Each row of a before or after table is a point. The points were changed in one or more steps. Then noise was added and the rows were shuffled. The steps act on columns, c1 being the first. Name the steps. A step turns or swaps two columns, mirrors them in a line or flattens them onto one, adds a multiple of one to another, or multiplies or shifts one. Angles are multiples of 10 degrees, from the lower column toward the higher: turns from -170 to 170, lines from 10 to 170 but not 90. Use the fewest steps. Two steps may share a column if one is a turn and the other turns, adds or multiplies; they go together, in the order done. Otherwise the lowest column goes first.

Before (14 x 2):
[[-62  53]
 [-52  41]
 [  1 -35]
 [ 19 -26]
 [  5 -15]
 [ 17 -33]
 [-29 -11]
 [-15 -22]
 [  2   7]
 [  4 -20]
 [-25  49]
 [-45  39]
 [-49  32]
 [-27  25]]
After (14 x 2):
[[-20 -57]
 [ 24  29]
 [ -6  -3]
 [-15 -34]
 [ 17  10]
 [-35 -40]
 [ 20 -22]
 [-27 -79]
 [ -9 -59]
 [ 11   6]
 [ 27  -6]
 [ 29  17]
 [-24 -64]
 [ 17  31]]
Steps: turn c1 and c2 by 110 degrees

Before (14 x 4):
[[  0 -44 -33  17]
 [  8 -28  -4  18]
 [-27   8  20  -4]
 [ -7  18   9 -14]
 [  9 -30  -6  31]
 [  1 -33  -2  27]
 [ 26 -25 -12  -2]
 [-31  30  10 -13]
 [-35  21  22 -12]
 [-18 -10  18 -28]
 [ -2 -13   9   2]
 [ 12 -48 -20  -3]
 [-20  20   3 -19]
 [-15   4  22   4]]
After (14 x 4):
[[-27  16  19  -4]
 [-35  42  22 -13]
 [ -1 -26   9   2]
 [-15   8  22   4]
 [ -6  36   9 -14]
 [ 10 -60  -6  31]
 [-18 -20  18 -29]
 [ 12 -96 -20  -4]
 [-19  40   3 -19]
 [  0 -88 -33  17]
 [  8 -56  -4  19]
 [  1 -66  -2  27]
 [-31  60  10 -13]
 [ 26 -50 -12  -2]]
Steps: multiply c2 by 2

Before (11 x 6):
[[-14  71  56  -1   6 -46]
 [ 42   8 -40  21  23  13]
 [-31 -54  12  -9 -40 -19]
 [-18  30 -22  -6  32  10]
 [-13  46 -28  22   8  16]
 [-20 -39  -3   4   1  -8]
 [-12 -55 -11 -27 -47  13]
 [-16  -1  -9  19   6  24]
 [ -9 -47 -37  20 -32 -41]
 [-36  -5   4  19  12  12]
 [  6  24 -15  31  10  31]]
After (11 x 6):
[[ 12  90 -19  22 -91 -13]
 [ 15 -28  14 -14   8 -35]
 [-10 -19   7   0 -37 -20]
 [ 30 -18  33  -4  33   9]
 [-41  56  34  18 -71  -7]
 [ 16  -5  31  10  51 -13]
 [-19  72 -17  -8 -84 -33]
 [  7 -63   9  24  55 -16]
 [-46   9 -31 -47  72 -13]
 [ 22 -13  19  -4   1 -13]
 [ 14 -51  40  21  30  44]]
Steps: swap c1 and c6; multiply c5 by 2.5; turn c2 and c5 by 70 degrees; turn c3 and c4 by -120 degrees

Before (13 x 9):
[[ 37  10  52  18  -2  43  68   6  26]
 [ -7  -4   8  36  72  26 -10 -29 -72]
 [ 27  33 -26  13 -38 -17 -18 -16 -29]
 [-23   5 -49  64 -19  44  11 -49  21]
 [-24 -10  26  17  28  -5  -6 -60 -29]
 [  1  14   6  11   3  17 -41  33 -22]
 [-17  -8 -32   2  68  -7 -17  12  -3]
 [  5  -5 -43  22  -5  29  32 -10  60]
 [ 22  38  27  -2  21  48 -46 -26  21]
 [ -9  35 -47 -66  -1  46  66  30  63]
 [-21  11 -32  30 -19 -18 -34 -54   2]
 [ 31  13 -19 -14  55  20 -15 -26  44]
 [ 28 -26 -13 -26 -12  43 -26 -43   3]]
After (13 x 9):
[[-21  11 -39 -55 -18 -19  26  29   3]
 [-23 -10  -2 -61  28  -5 -26  17 -29]
 [  2  14 -39  34   1  18 -13  12 -22]
 [ -6  -4  -8 -28  72  27 -11  36 -73]
 [  5  -5  22 -10  -5  28  47  21  59]
 [ 26  32 -22 -16 -40 -16  23  14 -29]
 [ 37  10  76   6  -2  43 -40  19  25]
 [ 22  38 -40 -27  21  49 -35  -2  21]
 [ 30  14 -19 -25  56  18  17 -12  43]
 [ -9  35  57  30  -1  46  59 -67  63]
 [-16  -8 -22  12  67  -7  27   2  -3]
 [ 29 -25 -28 -43 -11  43   9 -26   2]
 [-23   4   4 -51 -19  43  52  65  21]]
Steps: turn c3 and c7 by -80 degrees; swap c4 and c8

Before (12 x 11):
[[ 28  43 -50  36  20   4  44  47 -18 -12  27]
 [-11  35 -47  71  16  -5   9  44  31  19  17]
 [-14 -54  -7 -56 -28   9  41 -29  34  19 -17]
 [ -5 -34 -41 -30  25   5  -1  43  36  -5   4]
 [ -4   3   2 -73  -1 -20  11 -20  35  26  31]
 [-47 -17 -21 -73 -34 -36   3 -18  -6   2   0]
 [ 13  13  -6  60  -1   2   6  48  11 -34  48]
 [-11  31  -2  45  38 -35  53  57  12 -21  16]
 [-34  20   9 -76 -16  17   7 -19  26 -11 -24]
 [-25 -27 -10  -6  40  20   6  -6  -6  15  16]
 [-41 -29 -13 -34  -8  35  26  47  16  36  30]
 [ 25  17   1  35  11 -13   3  62 -10  20  -5]]
After (12 x 11):
[[ -3 -61   0 -41  -1 -20  14   6  88  26  27]
 [ 28  56  -2  14  14 -13   4  46 -26  18  -7]
 [ 14  70  -1  24   0   6   6  25  29 -34  48]
 [-14 -77  -9  17 -27  11  39  -7  85  17 -16]
 [ -4 -27 -41  24  26   7  -2  52  90  -5   5]
 [-44 -28 -11  17 -10  35  28  59  41  35  29]
 [-45 -73 -24 -20 -36 -36   6  11 -16   1   1]
 [-35 -58   9 -56 -13  16   6  11  67 -11 -19]
 [ -9  66  -3   6  37 -35  53  37  33 -20  16]
 [ 31  67 -48 -12  22   6  45  31 -45 -14  27]
 [-13  87 -47  12  16  -5  12  20  76  20  18]
 [-24 -22 -10  20  40  19   2  -2 -17  16  20]]
Steps: turn c4 and c8 by -20 degrees; turn c2 and c4 by -60 degrees; multiply c9 by 2.5

Before (13 x 12):
[[ 10 -55   0  30  36  -8 -14  17 -35   1  77 -17]
 [ 20 -17  25 -10  -5 -11 -20 -44  30  40 -15  21]
 [  1  10  47 -24  15 -16  -4   3  33  28 -26  16]
 [ 19   7  -5  26  34   2  -4   4  15 -38  -7   0]
 [-25 -10 -21  -3  11   0  -7   7  -1 -35 -22 -15]
 [ -9  -5  12   7  47 -16   5 -33  -2 -19  -7 -18]
 [ 30  16  16 -55  20   2 -23 -27  26  34 -26  -1]
 [ 34  16  46 -26 -25 -23  -9 -20   2  28 -10  -5]
 [  5 -13   2  12  22 -10  15  -7  42  -6   2 -39]
 [ -7  -2  -7   9  -1 -48 -17   5 -11  -7  95   6]
 [  5 -21  23 -12  21 -18 -15  -9  35 -50  -3 -16]
 [ -8   9  10  16  23 -27 -41   1  23 -17 -14 -30]
 [  3  11  42 -22   4  52 -21 -35   6  42   3   4]]
After (13 x 12):
[[  2 -13  38 -15  19 -10  17  -6 -74  -7  -4 -27]
 [  3  11 -11  18  18 -15  -6   2 -83  28  31  14]
 [ 37  15  14  31  19   4 -24 -28 -53  30  43  -2]
 [-17   9  14  -8  20 -25 -41   1 -46 -16   9 -23]
 [-28 -11  17  17  11   1  -8   6  12 -34  14 -14]
 [ 15 -18   8  -5  -7 -12 -21 -45 -64  39  20  17]
 [ 19 -52 -34 -34  36  -9 -13  21  57   1 -76 -11]
 [ 16   9 -28  18   4  54 -23 -36 -33  43   6   4]
 [ 34  15 -39   3 -26 -22 -11 -16 -26  30  25  -3]
 [  1  10  21 -28  35  -2  -6   0 -28 -37  10  -1]
 [  8 -22  11   7  19 -15 -17  -8 -73 -51   3 -10]
 [-13  -4 -10  -5  51 -16   6 -32  -2 -20   2 -15]
 [ 21  -3  -8  -5  -3 -51 -14   6  24  -7 -93   4]]
Steps: turn c1 and c4 by -150 degrees; turn c1 and c11 by -160 degrees; multiply c9 by 2; turn c3 and c9 by -150 degrees; multiply c12 by 0.7

Before (12 x 18):
[[-10   8  -7   2 -34  46  -3 -15  62  28 -29 -42   4  24 -36  42  20  67]
 [ 55  12 -40 -15  39  26  41 -11  21  37 -42   3  28 -23   9 -26 -32   4]
 [ 43  50 -25  10 -41  14   8 -21   9 -18  11  -9 -60   1  26  26 -14  35]
 [-39 -16  15 -76  64 -39  51   1  53  -6 -32  45 -14 -54 -15   8 -12  40]
 [-30  25  35 -18   4 -39  19 -65  44   6 -31  70  -2  30 -16  14 -49  41]
 [ -7   9 -27  27  11  36  30  20  67 -26   2  -8  10  45  -1  23 -43 -11]
 [ 47  -5  53 -18 -15  45  46  12  28 -27 -16 -12  10  19  22 -24  19  -1]
 [ 11 -16   9 -43  26 -20  30  -2  23 -30  36  -6   1 -32 -12  10 -36   0]
 [-16   7 -41 -73   2  33  20 -38 -47  39   9  18  21 -42  82   2  15  -8]
 [ -1 -36  11  60  23   7  54 -63  13  17   3  42  43 -10 -53 -27  21 -25]
 [-40   0 -20 -51 -13  -3  60  -5   7  26  14 -14  -8   8   7   3 -19   8]
 [ 13  29   6 -62  72 -24  21 -49  12  54 -19  46   2  38   8  51  30  22]]
After (12 x 18):
[[ 49 -13  49 -14  -8  47  49  11  30 -26 -17 -11  12  20  20 -23   4   5]
 [ -6 -35 -12   9   9  43  -6 -22  62  32 -28 -45   5  20 -34  41  47  63]
 [ -3  21  12  55 -41   7  54 -59  11  19   2  40  45 -11 -53 -33  58 -23]
 [ -9  16 -25  26   7  40  31  22  71 -23  -1 -12   5  41  -5  24 -43 -12]
 [ 57  29 -38 -14  14  25  41 -12  22  39 -45   4  29 -20   8 -24 -38   2]
 [-46  65  16 -76 -13 -41  54  -3  55  -8 -37  44 -14 -57 -13   5   1  40]
 [-34 -16 -18 -45   3  -4  60  -9   5  27  13 -10  -5   9   6   3 -31   3]
 [ 11  67  11 -60  30 -21  18 -48  12  56 -18  46   1  34  11  49  26  21]
 [-33  -5  37 -21  24 -38  22 -63  43   9 -29  74  -3  34 -18   9 -33  41]
 [ 39 -42 -24  10  51  15   9 -18  11 -19  13  -4 -62  -4  25  26 -34  35]
 [ 13  23  14 -43 -12 -20  32   3  20 -24  34  -1  -3 -33 -15  10 -30   5]
 [-15   6 -36 -72  -1  29  12 -36 -46  36  10  16  22 -46  84   6 -43 -10]]
Steps: swap c2 and c5; add -0.7 times c15 to c17

Before (8 x 20):
[[ -9 -23 -41 -39 -21 -31 -16  47  32   0 -50 -24  42 -20   5   5 -19  -3
    1  -3]
 [ -6  89   9  45   9  18  20 -33 -23  16  -8  12 -34  43 -18  62 -61  10
  -21   3]
 [-27  30  34  64  60  43 -20 -38 -24  -9  -4  10 -38 -32 -27 -14  35 -57
    8 -59]
 [ 14  20 -25 -38 -10 -52  17  27   8  25 -20 -49  22  -6  63  61  -7  48
  -32   6]
 [-31  18   9  52  29  10  -2 -23 -63 -18  16  82 -10 -42 -21  -7  44 -50
   -9 -28]
 [-59  21  -8 -62 -17 -13 -33  47   1  -4 -42 -33  21 -33 -15  13  19  43
    7 -14]
 [ -7  78  49  18   9  39  22 -43 -10  19  -2  26 -49   8 -61 -32  33 -36
   -3  -6]
 [-30 -23   1 -11 -30 -14  -1  29 -30  -2  -8 -51  35   4  -6 -21  -5  51
  -33   5]]
After (8 x 20):
[[-28  29 -38  65   6  44  24 -37 -22  -9  -6  11 -39 -33 -30   2 -30  -7
   -2  81]
 [ 12  19  23 -40  24 -53 -28  23  12  23 -21 -48  22  -3  62  26  -1 -26
   27 -42]
 [ -7  78 -52  17 -11  41 -22 -45 -12  20  -3  25 -46   6 -57 -59 -23  19
   -4  29]
 [-32 -23   2 -11   0 -15  -9  28 -32  -1  -7 -50  37  10 -10 -20   8 -28
   31 -42]
 [-31  20 -16  51  -9  14   0 -24 -65 -18  16  81 -11 -43 -21  25 -38  14
   11  57]
 [ -7  89   5  44  16  14 -24 -34 -23  18  -4  15 -32  43 -15  41  60  -2
   11  -9]
 [-59  20   9 -59   1 -13  34  47  -2   1 -40 -31  23 -30 -17  20 -21 -42
    6 -24]
 [-10 -24  46 -35 -28 -31  13  48  33   0 -49 -24  42 -23   4   4  13  -1
    4   2]]
Steps: turn c3 and c17 by 170 degrees; turn c18 and c20 by -130 degrees; add -0.7 times c20 to c5; turn c7 and c19 by -160 degrees; add -1.5 times c10 to c16

Before (14 x 32):
[[-24 -28 -15  29 -38 -32 -30 -48  -4 -31   9 -12  22 -12 -37  41 -38  14
   17  35 -20  -1   4  20  -5  27  58  13  32  -1 -22  32]
 [ 49 -10 -16 -20 -27   2  43   8   2  15  16   2  24  -6  -8 -27  20 -25
   -3  -8   0  49  14  15   5 -38  25  16 -16   6  11 -20]
 [  7  11 -18  34  13   0 -29 -10 -30 -25  37 -13  17 -19  -7 -33 -41 -24
  -20 -19  16  13  37 -33  13 -17  19  36  17   0   7 -41]
 [  0 -12 -13  36 -20 -29  -7 -18   7 -20 -36 -21 -21  18  37  23  -9  34
  -16  -2  26  17 -27  28  20  -9 -15 -15  -1 -19  44 -14]
 [ -4   2  22  -6 -21 -27  24 -51  11 -32   0   7 -18  -9  22  44 -17   4
   21  52  15  24  16   7  26 -17  30  12 -34  33  43 -13]
 [ 42  32  -1  15  35  18 -21  20  28 -20  39 -35  19  -2 -30  20 -10 -10
  -17  -2  43  38 -23 -25 -47  42  -3 -16 -20  18 -13  -1]
 [ 32  -3   0 -18 -30  34  35 -12 -36 -36  42  -9  22  34  19  35 -53  30
   43 -19  14 -11  37  13  19 -34  20   3   6  42 -10  32]
 [  1  -6  30 -20 -40  -3 -32 -34  36  -8  21 -12  -9  28 -23  44 -37 -10
  -23  39  42   5  39  16 -47 -32  18  51 -27 -21 -26   4]
 [-24  16   9 -22 -17  35 -29  13  10   1   3 -48  18 -27 -27 -25  -5 -30
   19  20   6  -8 -37   0 -53 -35 -16  48 -24   7  -1 -39]
 [ 39 -40  30  36  23  -5  15 -31   8 -30 -34  14 -43  26  24  31 -20  22
   -5 -12   0   4 -31 -29 -35 -35  46 -11 -20 -32 -35  23]
 [  2   9  37 -17  34  36  -7 -34  14  28   2  -7   0  28 -25 -11 -11  42
   42   5 -19  62 -14 -20 -49 -26   3 -28  37  -7  -8  19]
 [  9  13 -25 -14  35  28 -20 -50 -14  21 -33  22   5  -7  -4  21 -28  26
  -24  -9  34  48 -32  29  18  35 -11  -9 -11   9 -24 -49]
 [-14  25 -13 -20 -18 -11 -22  15 -30 -19   7  -3   0 -20  -5  18  17  -8
  -22  30  51  23  20  -9 -19  40  -4   1  25  -6  -4 -38]
 [ 44 -19  10  20 -17  39  17 -46  25 -26  -7  25 -46  32 -29  13 -39 -17
  -18  22 -15  -7  40  10 -30  16  20 -11  28  21 -21  13]]
After (14 x 32):
[[  0 -12 -62  36 -19   6  -8 -17   7 -19 -36  19 -21  18   2  22 -10  35
  -17  -2  14  18 -28  71  21  -6 -14  40   2 -19  45 -13]
 [ 43 -20 -40  19 -17   0  14 -47  24 -26  -7  35 -47  34  21  13 -40 -16
  -19  24  -1  -7  40   9 -29 -17  21 -24  20  22 -20  14]
 [  7  11 -68  36  13   6 -29  -8 -30 -24  39 -51  17 -18 -30 -33 -41 -24
  -19 -18  14  13  38 -66  13  11  18 -17  32   0   7 -42]
 [ 49 -10 -64 -19 -27  -1  42   7   3  15  15  20  24  -6 -11 -27  20 -26
   -3  -8   0  48  15  31   5 -25  25 -13 -36   7  11 -22]
 [ -4   3 -29  -5 -20   1  25 -50  12 -32   0  15 -16 -10 -17  45 -16   4
   23  52   2  24  16  12  25 -94  31  15 -45  33  43 -13]
 [ -1  -6 -19 -21 -41  15 -32 -34  35  -9  22   9  -9  27 -40  45 -37 -10
  -23  37  35   7  40  42 -47 -89  18 -40 -11 -20 -29   5]
 [ 34  -4 -51 -19 -31   9  35 -14 -36 -35  43   9  21  34 -10  35 -53  30
   44 -19  24 -11  37  33  18  -5  20  17 -12  43 -11  32]
 [-24  16 -42 -22 -16   5 -29  13   9   0   2 -43  18 -27 -37 -25  -6 -31
   19  21  17  -8 -38  24 -52 -65 -16 -42 -11   8  -1 -38]
 [ 40 -41 -19  36  23  -1  14 -32   8 -31 -34 -23 -42  26   2  31 -20  23
   -4 -12  -2   5 -31 -69 -36 -16  46  28 -28 -31 -36  23]
 [  9  12 -75 -15  34  14 -19 -50 -15  21 -31  55   4  -8   9  22 -28  26
  -24  -9  39  47 -33  50  18  48 -12   0  -2   7 -24 -50]
 [-24 -27 -65  30 -37 -11 -30 -49  -5 -30   8  17  22 -11   0  41 -37  15
   17  33 -28   0   5  49  -6 -26  59 -40  46   0 -23  33]
 [  2   9 -12 -17  35  -1  -7 -34  14  29   1 -31   1  28  35 -11 -11  42
   42   5  -5  62 -15 -40 -49 -33   3 -13  42  -8  -8  20]
 [ 42  33 -51  15  35  16 -19  19  29 -18  38 -61  19  -1  25  19 -10 -10
  -16  -3  43  38 -23 -37 -48  43  -3 -24  -9  18 -14  -1]
 [-13  25 -62 -20 -19  15 -20  15 -31 -18   8 -13  -1 -20   2  18  17  -8
  -23  30  41  23  21 -19 -19  -4  -2  -6  35  -5  -2 -38]]
Steps: shift c3 by -50; flatten c6 and c21 onto the line at 70 degrees; add -0.5 times c7 to c29; multiply c24 by 2.5; turn c12 and c24 by -30 degrees; turn c15 and c28 by 110 degrees; add -1.5 times c20 to c26

Before (10 x 48):
[[ -9  36  17  59 -56  -2  18 -55 -38  -1  32  32 -54 -22  19 -32  13 -15
   51   3 -17  15  11  32 -25 -48  30 -31  -5  12  22   9  41 -28 -31 -15
   -4  44  22   9   6  29 -27 -14  18  48 -34 -11]
 [-95 -24 -49   0 -32  26 -11 -80  31  30 -37   4  13  20   4  23  15 -33
  -16  17 -26 -35 -37  -2  35  -5 -10  30   5  -9 -13  22 -33   3  42 -22
   23 -17 -22  21 -34 -10  35 -64 -52  10  13 -51]
 [  3  65  49  -4  -7   1  63   7   2 -19  10  42  -6 -23  68 -26  30  14
   27  -5 -30 -40  -9  36 -31 -32  40 -30  40  16  35  -3 -10 -30  -5 -26
   32  42  27  -3  13  35 -30  -4 -16  50 -22  32]
 [-25 -15  -9  19 -28 -24 -11 -82   7  14 -18 -53   6  45  -8 -15  11 -25
  -19  53 -31  10  -1  24  35  14  17   2 -56  -9  -4  20  -7  35  20 -36
   24 -17  -9  31 -39 -23  35 -22 -10   6  49 -66]
 [-15  14 -21  56 -41 -50  34 -72 -44 -14  -4   2 -17  13  28 -21 -25 -71
   -2  57  17  82  47  -4   3 -24  12 -61 -21  10  12  14  25  -3  -8 -43
  -36   3   2 -31 -36  -5  20 -24 -12  52  24 -54]
 [-42 -25 -26 -31  34  -2   1 -34 -22  58 -52  45 -29 -20  46  37  31   9
  -18 -16 -49 -23 -18 -13  29 -28 -35 -38  15 -54  -9 -25 -28 -17  22  23
  -21  -8   9   0  20   0 -14 -36 -18 -11  11 -34]
 [-58 -39 -20   2  24  11   0 -21 -19  19 -44   9 -39 -75  43  38  37  10
  -20  -5 -49 -53 -48 -10  32  20 -13 -43  39 -15 -34 -27 -64 -26  -1  37
  -11  -1 -31 -12   3 -29 -15 -70 -22 -20 -22  -6]
 [-58 -37 -38 -45  -1  19  16 -27  11  15 -49   8 -13 -46   7  36   5  -1
  -36 -35 -27 -19 -29  17  54  14  -2  19 -10 -44  -2 -14 -28  -8  54 -19
   28 -23 -34  36  -6 -39  29 -74 -20  -9 -21 -54]
 [  8  43  36  62  -7   5  54 -19  -5 -31  12  54   0 -19  70  -8  34  -5
   40 -20 -16 -26  24  12 -33   5  50   3  41  -9  34 -22  35  -5 -30  -7
    4  45  43  48  40  32 -31  11 -41  20   4  47]
 [ -9  28 -18  58 -31 -64  21 -86 -29 -36  24  14 -12  26  -1 -69 -11 -45
   34  32  37  43  26  26   3 -39  40 -44 -11   6   8  18  34  14  17 -28
  -43  39   6 -50   0  15 -31 -21  23  18  10  -5]]
After (10 x 48):
[[-97 -23 -49  -5   6  31 -11 -80  32  30 -40   5  11  18   5  25 -17 -30
  -14  -3   8 -32 -37  16 -27  -8 -11  30  24  -9   4  17 -31   6  40 -23
   23 -25 -23  22 -37  -8  33 -68 -53  13  14 -50]
 [-16  15 -19  57 -85 -54  37 -71 -43 -13 -10   1 -17  13  25 -23   2 -69
   -1  -2   3  83  47  54  16 -26  10 -62  10   6  11  13  28  -6  -9 -42
  -36  29   6 -29 -39  -6  15 -25 -11  49  25 -51]
 [-12  24 -18  59 -58 -62  23 -88 -28 -38  25  12 -11  25   0 -71  35 -47
   34  26 -24  39  27  32   5 -38  40 -47   6   9   5  18  35  13  19 -28
  -43  32   4 -47   2  18 -32 -21  29  20   7  -2]
 [-57 -38 -20   1  72   6   2 -20 -22  12 -45   6 -36 -77  47  34 -26  13
  -18  -9 -16 -49 -50  -8 -61  22 -13 -44   8 -14 -16 -28 -64 -23   1  38
  -11 -56 -30 -13   6 -29 -12 -66 -18 -18 -23  -5]
 [-25 -13  -8  18 -29 -22 -11 -80  10  12 -15 -56   6  42  -6 -17 -23 -23
  -20  23   7  11   1  52  24  14  18  -1  57  -7  16  19  -6  41  16 -32
   24 -27  -9  30 -39 -22  37 -22 -12   3  50 -70]
 [ -9  33  18  62 -67  -2  20 -59 -39  -4  31  30 -56 -21  22 -31   6 -14
   53  32 -48  18  12   3  26 -49  28 -31 -20  16   7   5  40 -28 -28 -12
   -2 -13  22   9   5  30 -26 -16  19  49 -34 -12]
 [  6  61  46  -5   2   5  65   7  -4 -18  11  41  -4 -21  68 -23   2  13
   28  39 -49 -40  -4  -2  -3 -34  44 -30 -59  12  12  -2  -6 -35  -2 -26
   32 -31  28  -3  19  35 -30  -3 -16  49 -18  32]
 [-54 -37 -39 -45  30  17  15 -28   9  16 -47  10 -16 -48   8  34 -27  -4
  -37  15  11 -18 -27 -36 -25  11   1  18  44 -46  22 -17 -27 -11  54 -20
   28 -17 -36  41  -6 -35  30 -69 -17 -13 -20 -53]
 [-39 -28 -30 -30  51  -1   6 -35 -26  61 -54  43 -28 -19  49  40 -28  12
  -22 -15 -12 -21 -17 -13 -28 -30 -39 -39  14 -56   1 -19 -30 -19  19  25
  -18 -51   9   2  19   4 -15 -35 -18 -12  12 -37]
 [  6  46  33  58 -33   5  55 -17  -3 -28  11  53  -6 -19  71 -10  18  -4
   40   6 -49 -28  25 -21  -4   5  44   2 -59  -7  16 -17  36  -3 -30  -8
    6 -30  43  48  40  33 -33   9 -41  22   4  46]]
Steps: add -1 times c23 to c5; turn c21 and c38 by 70 degrees; turn c17 and c38 by -60 degrees; swap c20 and c24; turn c25 and c31 by 30 degrees; turn c25 and c29 by 130 degrees
